Rows are points. Two turns around zero, p and q, are shown by what they do to some points. Write where each new point lands after one turn and then the other. Backwards means that the second turn is done in reverse. Each puzzle has new turns, and all numbers are rounded.

Turn p:
[-45  -6] => [  3 -45]
[-17  10] => [-11 -16]
[ 35 -10] => [12 34]
[-7 30] => [-30  -5]
[ 34 -24] => [26 32]
Turn q:
[23  6] => [-4 23]
[-44  18] => [-21 -43]
[ 21 -24] => [25 19]
Where do these land?
p, then q: [-2 -1] => [2 1]
q, then p: [-12  43] => [  6 -44]
q, then p: [  0 -53] => [ 7 53]
p, then q backwards: [14 10] => [14 10]

Turn p:
[26 25 34  5] => [  7 -15  45  13]
[ 39  13  32 -31] => [ 15 -26  47 -24]
[-34  -3 -51   5] => [-34  24 -45  -3]
[-28 -14  13   7] => [ 10 -13 -25  17]
[ -3 -22 -29  15] => [  3  32 -23  -3]
Turn q:
[31 31 -8 36] => [  2  12 -54  14]
[-36 -48  12   9] => [ 31 -23  45  18]
[ 28 -26   8 -34] => [ 14  27  20 -37]
[  3  -9 -27 -21] => [ -1 -15   2 -32]
[ 8 23 33  1] => [-17  32  -2  20]
[-34  29 -18   9] => [-30 -33 -10  17]
Where do these land?
p, then q: [-25   2  42 -19] => [ 49  -5  14 -11]
q, then p: [ 8 23 22  0] => [-26  -1  -2  20]
p, then q: [ 18 -42 -58 -33] => [-60  -1  -2 -54]
q, then p backwards: [-13  23  -2  21] => [-30   9   4  11]
p, then q: [12 -6 -4 31] => [-10  11 -25  17]
